Every row gives one point. The ring and each string are closed loops that go straight from each point to the next, and from the last back to the first. Before rounding, they use only three directions, however many columns there are. Count how often each string passes through the ring. Passing back the other way cancels.

Ring (6 x 4):
[[ 28  20  41 -41]
 [ 16 -25  19 -60]
 [  5 -52   0 -36]
 [  4 -24 -22  27]
 [ 15   7  11  46]
 [ 27  26  47  11]]
String (24 x 4):
[[ 21  -2  42   0]
 [ 30  47  24 -34]
 [ 35  53  35 -69]
 [ 30  23  34 -83]
 [ 23  16   2 -93]
 [ 15 -13   9 -42]
 [ 12 -46  32 -24]
 [  4 -80  22 -45]
 [  1 -64 -16 -58]
 [  0 -75  -5 -47]
 [  4 -39 -28 -58]
 [ 11 -21  -3 -35]
 [ 13 -32  29 -11]
 [ 15 -12  11 -32]
 [ 22   9   8 -87]
 [ 31  31  31 -93]
 [ 22 -18  59 -14]
 [ 32  22  65 -20]
 [ 37  68  46 -14]
 [ 25  28  27  -1]
 [ 19  -2  33   6]
 [ 23  -7  62  26]
 [ 34  45  67  34]
 [ 27   4  72  21]]
Times through: 1

Ring (8 x 9):
[[ 13 -43 -18 -27   7 -35   5  -8   0]
 [-10 -43   7 -40  -2 -30 -15 -44   9]
 [-26 -14  33 -24 -20   3 -41 -56  25]
 [-16  -4  40 -18 -18  13 -36 -58  32]
 [ 17  -2  29 -11  -2  10  -9 -42  32]
 [ 35   5   0  12   1  13   4   7  22]
 [ 36   6 -26  28  -2  12   6  46  10]
 [ 30 -13 -35  14   1  -7   8  43   1]]
String (29 x 9):
[[ 11  12 -13  28 -17  21 -18  33  14]
 [ 32  23 -44  56 -14  28  -3  88   4]
 [ 45   7 -59  48  -2   9  14  95  -4]
 [ 48 -31 -45  -1  18 -28  31  40  -5]
 [ 25 -33 -10 -22  11 -25  12 -13   9]
 [  6  -5  -6   6 -11   5 -16   8  13]
 [  5  -7 -26  16 -14   2 -15  37   2]
 [  5 -17 -12  -2  -8  -7 -12   6   8]
 [ 11 -32   0 -25   4 -21  -1 -25  11]
 [  7 -70  -1 -64  18 -60  10 -56   3]
 [ -8 -75   5 -73  13 -63  -1 -70   2]
 [-26 -34   7 -29 -15 -19 -32 -35   9]
 [-29 -14  11 -10 -25   1 -42 -22  14]
 [-45 -32  33 -41 -23 -13 -50 -71  19]
 [-30 -40  41 -56 -10 -22 -34 -91  23]
 [ -5 -34  29 -43   0 -20 -15 -68  22]
 [ -8  -5  15  -4 -16   9 -28 -21  21]
 [-25  10  29   4 -30  27 -49 -29  29]
 [-33  13  56  -8 -33  33 -58 -65  41]
 [-11  -8  60 -34 -10  10 -31 -91  42]
 [ -4   2  57 -21 -12  19 -29 -77  43]
 [ -1  15  24  10 -20  29 -30 -17  30]
 [  9  -1  15  -1  -9  11 -16 -18  24]
 [ 19 -10  17 -12   1   1  -3 -30  25]
 [ 39 -14  21 -21  15  -5  15 -42  29]
 [ 50   3  10   3  12  10  18 -10  29]
 [ 33  20  -8  33  -8  28  -3  32  21]
 [ 15   2  -4  12  -9  12 -11  11  17]
 [ 24 -12  -4  -3   2  -4   2  -3  15]]
Times through: 0

Ring (6 x 14):
[[ 20  -7  -1  -7 -13  -7  12 -11  28   8 -11   4 -14   0]
 [ 48  16  -5 -12 -25  13 -12 -16 -47  13  -8  46  -5  17]
 [ 30  28   2 -11 -30  10 -11 -21 -72  -5 -11  38   4  30]
 [-28  11  10  16  -6 -13 -16  -9 -38  -7   2   7 -14   2]
 [-61 -10  11  34  14 -30 -16   3  10   1  11 -16 -32 -25]
 [-29 -19   7  11   2 -27  14  -4  56  -1  -5 -27 -24 -17]]
String (26 x 14):
[[ 19  16  -2   8 -11   7 -31  -9 -62  17   5  47 -15   4]
 [ 54  35  -2 -17 -36  21 -19 -23 -95   2 -11  60   7  36]
 [ 73  42   0 -39 -55  25   6 -35 -88 -16 -29  49  25  59]
 [ 20  13   3 -12 -25  -1   6 -19 -24  -7 -15  14   0  21]
 [ 12   7  -1   7  -8   0 -20  -8 -32  15   3  32 -18  -1]
 [ 51  12 -11   2 -11  17 -36  -7 -57  35   7  68 -19   0]
 [ 73  11 -11 -19 -27  19  -9 -16 -32  24  -9  55  -7  16]
 [ 57   9  -2 -32 -37   7  26 -25   4  -5 -27  15   7  30]
 [ 34 -10  -4 -12 -15  -4  15 -12  36  12 -13   8 -14   0]
 [ -9 -16  -1  18   8 -15 -11   1  28  22   7   7 -33 -25]
 [ -6  -6   3   6  -6 -14   2  -7  17   4  -4  -1 -18  -6]
 [ -3  -9   8 -13 -20 -20  38 -17  54 -18 -23 -31  -5  10]
 [-38 -28   9   8   3 -36  32  -4  93  -8 -11 -50 -24 -19]
 [-47 -27   6  28  18 -33  -1   5  62  11   8 -26 -38 -36]
 [-33 -17   4  26  13 -23 -12   3  29  15  10  -6 -34 -28]
 [ -2   0   6  -5 -16 -13  15 -14  15  -9 -14  -9  -8   8]
 [-15 -18   7  -5 -10 -26  35 -11  73 -12 -18 -38 -14  -4]
 [ -9 -27   3  -2  -3 -26  33  -7  91   1 -14 -35 -22 -15]
 [ -2 -17  -1  10   2 -15   0  -2  39  17   1   1 -28 -19]
 [  6   2   3  -2 -14  -8   3 -12  -1   0  -8   7 -11   5]
 [ 24   7   2 -15 -25  -2  13 -18  -3  -6 -17   8  -2  18]
 [ 17   1  -4   8  -5   0 -20  -5 -19  22   4  33 -22  -7]
 [ 55  13 -11   0 -14  19 -35  -8 -59  35   6  69 -17   3]
 [ 84  33  -9 -27 -41  31 -16 -25 -90  12 -14  73   8  39]
 [ 55  29   0 -28 -42  16   4 -27 -62  -9 -22  39  13  42]
 [  4   6   3   3 -12  -5  -7 -11 -19   3  -4  15 -12   4]]
Times through: 0

Ring (8 x 14):
[[ -7   1   7  -6 -13   4  -9   4 -22  10  15   9  12   7]
 [  5   2   4 -39 -23  -4   0   0   2   0  28  17   2 -11]
 [ 21   8  -4 -57 -33 -24   9  -7  18  -9  30  26 -10 -33]
 [ 27  12  -8 -47 -34 -36   9 -10   9 -10  22  31 -14 -37]
 [ 23  17 -11  -7 -26 -43   1 -10 -21  -4   1  30 -11 -28]
 [  6  16  -6  33 -12 -29  -8  -4 -45   9 -13  13   4  -5]
 [ -8  11   0  47  -3 -12 -12   3 -51  18 -13   1  16  12]
 [-13   4   6  25  -4   4 -14   6 -40  17   2   1  19  17]]
String (28 x 14):
[[  5   9  -1  -7 -16 -16   1  -1  -9   6  11   7   5 -10]
 [ 29  18 -12 -11 -32 -47  -6 -14 -35 -11   0  50 -20 -31]
 [ 54  30 -25  -2 -47 -85 -16 -28 -70 -26 -20  95 -45 -51]
 [ 32  26 -18  23 -28 -64  -9 -17 -57  -8 -21  51 -21 -31]
 [ -7  10   0  21  -3 -10   7   5  -6  19   3 -23  20   1]
 [  1   9  -1   8 -11 -14   0   1 -17  11   5   1  10  -4]
 [ 18  18  -9  24 -23 -40 -17 -10 -64  -2 -15  46 -11 -12]
 [ 10  20  -9  58 -14 -39 -25  -8 -88   6 -30  41  -4   1]
 [-14  12   1  66   4  -9 -15   5 -61  24 -21  -7  22  20]
 [-30   3   9  53  14  15  -2  15 -22  35  -3 -46  41  30]
 [-11   5   5  10  -4   1   2   7  -6  18  10 -18  21   6]
 [  2  10  -1  22 -14 -16 -17  -2 -52   7  -5  26   3   3]
 [ -3   8   2  30 -12 -10 -23   0 -64   9  -8  27   6  11]
 [ -1   7   2  13 -14  -9 -15   0 -43   8   2  21   6   5]
 [ -4   5   3   1 -11  -4  -2   4 -13  12  11  -1  13   1]
 [-19  -1  10   1  -1  16   4  12   6  22  20 -30  29  13]
 [-21  -5  13 -10  -3  24   1  13   7  20  27 -25  29  16]
 [ -9   1   7 -10  -8   6   5   7   6  15  21 -16  20   3]
 [  7   5   1 -24 -22 -11  -4  -2 -12   0  18  22   0 -10]
 [ 21   5  -1 -54 -37 -19  -7  -8 -11 -13  27  51 -16 -24]
 [ 30   4  -2 -87 -47 -23  -2 -11   8 -23  41  62 -25 -38]
 [ -1  -1   7 -56 -18   6  18   5  45   6  43 -16  13 -15]
 [ -6   1   6 -26 -10   4  15   7  29  14  29 -25  19  -6]
 [  8   7  -1 -24 -21 -15   4  -2   1   2  19  10   2 -15]
 [ 37  13 -10 -59 -44 -44   2 -15  -3 -20  22  58 -27 -45]
 [ 61  20 -20 -82 -61 -72   2 -27  -6 -38  22  93 -51 -71]
 [ 22  11  -7 -50 -30 -32  18  -7  29  -6  27  11  -7 -38]
 [  0   7   1 -15 -12  -9  13   3  17  11  19 -16  13 -11]]
Times through: 4
String (27 x 14):
[[ -6  17  -4  72   0 -24 -16   0 -70  20 -28   3  14  13]
 [  0  17  -5  71  -6 -28 -25  -3 -89  14 -32  26   6  12]
 [  2  13  -3  43 -12 -23 -22  -3 -72   9 -18  30   3   6]
 [ -6   7   3  17  -8  -5  -6   4 -26  14   3  -1  15   6]
 [-20   1   9  19   2  13   1  11  -8  25  11 -30  30  17]
 [-26  -2  13  19   4  23  -4  14 -13  27  13 -30  34  25]
 [  0   3   5  -4 -20  -3 -22   0 -48   2   9  38   1   6]
 [ 14   6   0 -22 -30 -17 -18  -6 -42  -8  12  53 -12 -10]
 [  2   6   1 -10 -16 -10  -1   0 -11   6  13   8   7  -6]
 [-17  -2  10 -15  -3  16  12  12  25  20  28 -36  28   6]
 [  2  -1   7 -48 -22   4   3   3  15   2  36   9   6 -10]
 [  7  -2   6 -62 -28   2   2   1  15  -4  40  21   0 -14]
 [ 26   5  -2 -62 -43 -22 -13 -11 -22 -20  28  70 -24 -27]
 [  9   6   1 -23 -23 -13  -5  -3 -16  -1  17  26  -2 -11]
 [ -6   4   4  -6 -10  -1   4   5   0  13  16 -11  16   0]
 [-19  -3  12  -7  -4  20  -1  12   0  19  24 -19  26  15]
 [ -2   3   5   9 -17  -2 -26   0 -60   4   3  39   2  11]
 [ -4   7   3  36 -13  -7 -34   0 -86   7 -12  43   3  18]
 [  0  11  -1  42 -13 -17 -29  -3 -83   7 -17  40   1  12]
 [  6  12  -3  20 -17 -22 -16  -4 -52   4  -6  30   0  -2]
 [-10   6   3  20  -4  -3  -1   6 -17  18   4 -14  20   7]
 [-19   4   7  23   4   8   7  11   0  27   9 -39  32  13]
 [ -2  16  -4  58  -3 -24 -12   0 -58  17 -22   4  12   7]
 [ 13  21 -11  52 -15 -44 -19  -9 -76   5 -28  36  -5  -6]
 [ 11  15  -6  21 -17 -31 -10  -6 -46   4  -9  27  -2  -9]
 [ -1  10  -1  16  -9 -14  -1   1 -21  13   1  -2  12  -1]
 [-11  10   1  40   1  -9  -1   5 -26  22  -6 -20  22   9]]
Times through: 5

Ring (6 x 14):
[[-13 -16   3   6 -39 -18   2  13  17  23  15  66  19  31]
 [  1 -12  -7 -21 -51 -18  -1  40   2   7  15  36  12  30]
 [ 17  -4 -22 -29 -25 -21  -4  26 -10 -13   4 -31   2   5]
 [ 14   2 -22   4  25 -23  -4 -33   0 -13  -7 -63   1 -23]
 [-14   0   2  12  39   0 -16 -35   3  -3  -9 -33   6 -24]
 [-26  -9  13  16   8   1 -12 -15  13  16   3  32  15   3]]
String (25 x 14):
[[  3  -8  -7 -56 -54  -1 -14  77 -20 -12  11   3   3  22]
 [ 21  -8 -24 -47 -59 -23  -2  61 -14 -12  12  -9   2  24]
 [ 24  -7 -28 -12 -33 -39   8   9   3  -4   9 -14   6  13]
 [  6  -4 -12 -19 -13 -13  -8  15  -6  -8   2 -21   4   1]
 [  5   0 -11 -40  -8   1 -18  35 -21 -21  -2 -48  -2  -9]
 [ 22   2 -27 -25   4 -20  -8   4 -14 -24  -5 -74  -4 -17]
 [ 34   1 -39  17  17 -50  11 -53  10 -10  -4 -67   2 -18]
 [ 10  -3 -18   8  10 -26   0 -27   6  -4  -1 -32   6  -9]
 [ -2  -2  -7 -10  10  -6 -13  -3  -5  -9  -3 -33   3 -12]
 [ -2  -4  -7  -3   6 -10  -9  -8   1  -3  -1 -19   6  -7]
 [-11   2   0 -11  32   9 -22  -9 -10 -14 -10 -51   1 -26]
 [-12   4  -1  26  69  -1 -17 -66   5  -7 -16 -62   4 -43]
 [-12  -2  -1  36  48 -13  -7 -65  16   6  -8 -24  10 -25]
 [-11  -5  -2  33  27 -18  -3 -52  19  12  -2   0  13 -10]
 [ -5  -7  -5  15   4 -18  -2 -23  12   9   2   6  12   1]
 [-27  -5  16 -17   8  20 -26  20  -9  -2  -2   1   7  -6]
 [-34  -8  21  -3   5  18 -22  10   1  10   1  29  13   2]
 [-34 -17  19  39  -9 -11  -1 -27  32  38  12  89  26  24]
 [-18 -17   6  35 -22 -26   7 -24  31  35  14  79  24  28]
 [ -7  -9  -2   3 -13 -14  -4  -1   9   9   6  20  12  10]
 [-17  -9   8 -19 -24   4 -14  33  -3   5   7  27  11  14]
 [-17 -18   8 -15 -62  -9  -3  49   8  22  20  84  19  44]
 [  2 -18  -9   6 -59 -37  13  16  21  25  21  72  20  43]
 [  7 -13 -14   7 -37 -36  10   0  16  15  14  36  15  26]
 [ -6  -7  -2 -31 -29   0 -14  42 -10  -4   6   5   6  12]]
Times through: 5
String (30 x 14):
[[ -5 -19  -2 -19 -78 -22   5  55   9  21  24  84  19  52]
 [  5 -18 -12   9 -58 -41  15  10  22  25  21  69  20  42]
 [  4 -13 -12  14 -31 -35  10  -8  19  18  13  39  16  24]
 [-10  -7   2 -19 -18   0 -13  26  -5   0   5   9   8   8]
 [-17 -13   8 -19 -40  -1 -10  42   1  12  13  50  14  27]
 [-22 -19  12   4 -51 -12   0  26  18  31  19  95  23  42]
 [-29 -15  17   1 -31   1  -9  23  11  23  13  74  19  28]
 [-19  -7   9 -14  -9   7 -17  21  -3   3   3  14   9   5]
 [ -6  -7  -3   3  -4 -13  -6  -6   7   6   3   6  10   4]
 [ -9  -9  -2  33   7 -25   3 -42  24  19   4  25  16   4]
 [-26  -6  12  34  37  -2 -11 -49  18  15  -4  10  14 -14]
 [-18  -3   4  37  45  -8  -9 -62  18  10  -7 -11  12 -21]
 [ -1  -5  -9  29  19 -26   1 -48  18   9  -1  -7  11  -8]
 [ -2  -3  -8  22  25 -19  -4 -44  12   3  -4 -21   9 -14]
 [  0   1 -12  38  57 -22  -4 -79  16  -1 -12 -51   6 -33]
 [ -9   5  -3  10  60   4 -20 -46  -3 -14 -16 -71   0 -42]
 [-14   2   3 -14  33  14 -25  -4 -13 -15 -10 -50   0 -27]
 [ -9  -3  -1 -11   6   0 -15   5  -5  -5  -2 -18   5  -7]
 [ -3  -5  -6   2   2 -13  -6 -10   5   2   1  -7   8  -2]
 [-19   0   8  -9  29  14 -24  -4  -8  -8  -8 -31   4 -21]
 [-36   1  21  -5  48  32 -34 -10 -10  -8 -13 -31   4 -31]
 [-30  -5  15  31  39   4 -15 -46  15  13  -5   8  14 -16]
 [-19 -10   5  43  16 -19   1 -52  28  25   3  36  19   2]
 [ -7 -10  -3  24  -3 -24   2 -28  20  17   6  27  16   9]
 [-22 -18   9  44 -17 -26   8 -34  36  40  14  88  26  28]
 [-24 -19  12  22 -35 -16   3   0  26  35  17  93  24  36]
 [-22 -16  12  -6 -43  -4  -6  32  10  22  15  74  19  33]
 [-11 -10   2 -11 -26  -7  -8  22   2   8   9  28  12  16]
 [-12 -11   4 -21 -34  -2 -10  38  -2   6  10  33  11  21]
 [-13 -13   6 -32 -53   0 -11  60  -5   8  15  49  12  31]]
Times through: 0

Ring (10 x 14):
[[ -6 -20 -10  19 -17 -30  12  20 -28  13  14  31  25  25]
 [ -2 -28   7  17  -2 -19  36 -15 -30  21   4  27  26  16]
 [  7 -24  26  10  10  -4  50 -45 -18  21  -4  17  19   2]
 [ 11 -11  35  -3  19   6  47 -42  -5  12  -5   2   9  -2]
 [ 13  12  36 -21  24  11  25 -11  11  -5   0 -18  -6   1]
 [ 15  26  27 -21  10   7   3  14  23 -17   5 -19 -12  -1]
 [ 20  26  14  -1 -19  -4 -12  21  27 -21   9   0  -5  -9]
 [ 21  19   3  17 -39 -15 -17  20  23 -18  11  18   4 -11]
 [ 13   5 -10  29 -47 -28 -16  26   6  -9  15  33  15  -1]
 [  0 -10 -15  25 -33 -33  -5  32 -16   3  17  34  22  18]]
String (26 x 14):
[[ -6  -5 -16  11 -21 -32  -9  51 -18   0  20  22  17  29]
 [  6  -4 -28  42 -62 -43 -24  44  -7  -5  21  49  25   9]
 [ 20   2 -11  45 -65 -30 -16  11  11  -9  13  46  20 -14]
 [ 15   4   6  18 -27 -15   2   5   7  -5   8  21  11  -4]
 [  7  12   6  -3  -9 -12  -5  31   5 -10  12   3   2  11]
 [ 17  30   9  -4 -20  -8 -21  37  26 -24  13  -3  -7  -2]
 [ 26  42  18  -9 -19   2 -23  29  43 -33  10 -11 -15 -15]
 [ 22  17  20   4 -17  -2   2  -2  23 -14   4   4  -1 -13]
 [ 13  13  16  -3  -6  -5   4  11  12 -10   7   0   0   1]
 [  8  13  14  -9   0  -6   2  22   7 -10   9  -4  -1   9]
 [ 18  11  17   6 -15  -5   6  -2  16  -9   5   8   3  -9]
 [ 29  27  20   9 -29  -1  -9  -1  37 -22   5   6  -5 -24]
 [ 23  41   8  -3 -29  -6 -32  42  40 -34  14  -4 -12 -11]
 [ 12  17   4   2 -20 -13 -13  32  13 -15  13   6   1   4]
 [ 13   1   9  14 -20 -13   8   0   4  -2   7  18  11  -2]
 [ 16  -1   3  27 -36 -19   2  -1   5  -3   8  30  15  -8]
 [  3   2   1   4 -11 -17   1  27  -5  -3  13  11   9  15]
 [-10  -6 -24  13 -24 -38 -16  65 -24   0  24  25  19  36]
 [-11 -23 -26  29 -32 -43  -1  43 -35  12  20  42  31  33]
 [  0 -26  -9  34 -29 -32  17   1 -27  16  10  43  31  14]
 [  3 -10   4  12 -11 -18  15   6 -12   6   8  20  16  12]
 [ -8 -11  -2   0   2 -22  12  30 -25   8  14  12  16  31]
 [-23 -31 -17   7   4 -36  17  42 -52  22  18  25  28  52]
 [-10 -33 -13  27 -18 -35  21  12 -40  22  13  40  33  28]
 [  6 -19   0  30 -27 -24  18  -8 -16  11   7  37  25   4]
 [  1  -8  -3  13 -15 -23   6  21 -14   4  12  22  17  17]]
Times through: 3
String (27 x 14):
[[  8 -11 -20  44 -56 -38 -10  21  -9   1  16  50  27   4]
 [ 11  -7   6  21 -24 -17  12  -6  -3   3   6  26  16  -1]
 [  2  -7  -1  12 -15 -21   7  17 -12   3  11  20  16  15]
 [ -3  -7  -2   4  -6 -21   7  28 -17   4  13  14  14  24]
 [  4 -12   5  15 -13 -18  17   2 -13   7   8  22  18  10]
 [  9  -9  10  16 -15 -14  19 -10  -6   6   5  22  16   1]
 [  2  -6   9   2  -1 -13  16  10 -11   5   8  10  12  15]
 [ 11 -13  14  18 -13 -12  26 -21  -7   9   2  23  17  -2]
 [  9 -32  23  24  -3  -9  53 -56 -21  25  -5  30  27  -3]
 [ 13 -42  37  27   7   0  78 -95 -23  35 -14  32  30 -14]
 [ 15 -20  30  17   0  -1  49 -56  -8  17  -7  20  18 -11]
 [ 13 -10  27   9   2  -1  37 -36  -3  10  -3  12  12  -6]
 [ 20 -12  45   4  15  12  56 -70   3  14 -12   5   9 -18]
 [ 12   5  50 -30  44  21  47 -36   6   4  -7 -26  -7   0]
 [  6  13  33 -31  33  10  23   5   6  -5   3 -25  -8  12]
 [ 11   6  20  -4   2  -3  16  -1   5  -3   4   0   3   2]
 [ 15   9  23  -2  -1   0  15  -7  11  -6   3   0   1  -4]
 [ 10  15  19 -13   5  -2   6  16  10 -10   7  -8  -3   6]
 [ 14  38  24 -32  12   7 -12  38  29 -27  10 -29 -19   5]
 [ 23  42  22 -17  -9   5 -20  31  41 -32   9 -18 -18 -10]
 [ 25  16  16  16 -31  -6  -2  -6  26 -14   5  14   3 -20]
 [ 27  12  12  25 -40 -10  -2 -10  24 -12   5  23   7 -23]
 [ 36  25   1  39 -70 -17 -28   5  41 -26   9  34   6 -35]
 [ 18  21  -8  20 -48 -23 -30  40  22 -22  16  22   5  -6]
 [  9   8  -1  12 -26 -19  -9  28   5  -9  13  17   8   6]
 [ 15  -2   5  23 -29 -17   6  -3   3  -1   7  26  15  -6]
 [ 14  -5 -11  41 -55 -31  -8  11   1  -3  12  45  22  -6]]
Times through: 1

Ring (6 x 14):
[[  0 -12  45  12   4   0  21 -21  20 -23  21  -5  24  17]
 [-17  17  19   6 -16 -18  19  -8  15 -12  -5  12  26  -7]
 [-15  29  10  -3 -16 -30  10  14  -4  -9 -21  -4  35 -11]
 [  5  24 -20 -13 -13 -17  -2   6 -16  -9 -21  -6  27 -11]
 [ 22   2 -35 -11  -9  12  -3 -31  -3 -15   2  13   7  -4]
 [ 20 -22  24   5  10  14  11 -31  11 -25  26 -10  17  22]]
String (27 x 14):
[[ 29   4 -69 -16 -18  24  -8 -50  -1 -13   1  35  -7 -14]
 [ 23   3 -57 -11 -18  22  -3 -50   5 -14   4  37  -5 -12]
 [ 13   0  -9  -3  -6   6   6 -26   5 -17   6   8  14   1]
 [ 12  -4   7   0  -1   3   8 -21   5 -19   9  -2  19   8]
 [ 13  -7  -3   0  -5  11   9 -34  11 -19  13  12  11   5]
 [ 21 -33  38  11  15  22  16 -41  20 -29  38  -8  14  30]
 [ 19 -46  92  20  34  13  24 -22  19 -37  49 -44  33  53]
 [ 11 -36  92  19  29   3  25 -11  17 -33  40 -44  37  47]
 [  3 -36  95  24  23   4  31 -20  29 -33  43 -29  33  43]
 [ -8   0  14  10 -15   3  22 -37  30 -17  13  30  11  -2]
 [ -5  12  -9   1 -19  -3  13 -26  15 -12  -2  26  13 -11]
 [ -1   2  27   4  -1 -10  14  -6   6 -18   4 -10  29   8]
 [-17   8  48  11  -6 -21  24   0  16 -17   2  -6  34   6]
 [-31  31  12   7 -30 -27  23  -5  21  -7 -16  28  25 -21]
 [-28  40 -17  -1 -38 -25  16  -9  15  -3 -25  40  19 -33]
 [-10  27 -23  -5 -27 -13   9 -15   7  -7 -16  28  16 -22]
 [  0   6  26   1   0 -15  11   3  -1 -17  -1 -17  33   8]
 [ -1  11  16  -1  -5 -15  10   1  -1 -15  -5 -10  30   2]
 [ -8  31 -29  -9 -26 -16   5  -8  -1  -6 -22  22  18 -24]
 [-10  40 -23 -13 -23 -30   1  16 -15  -4 -34   3  31 -23]
 [ -1  29   7 -12  -4 -34  -1  34 -27 -10 -28 -34  45  -3]
 [  6  18  13 -10   2 -25  -1  26 -24 -13 -17 -37  43   5]
 [  9  36 -58 -23 -22 -15 -12   3 -25  -4 -33   7  20 -25]
 [  9  31 -69 -19 -29  -2  -8 -21 -10  -4 -24  32   6 -30]
 [  6  12 -14  -6 -12  -4   4 -15   0 -13  -5   8  18  -6]
 [ 11   2   9  -4   1  -5   5  -6  -5 -18   2 -14  26   8]
 [ 25   1 -30 -12  -4  10  -5 -24  -9 -16   1   1  12   1]]
Times through: 2
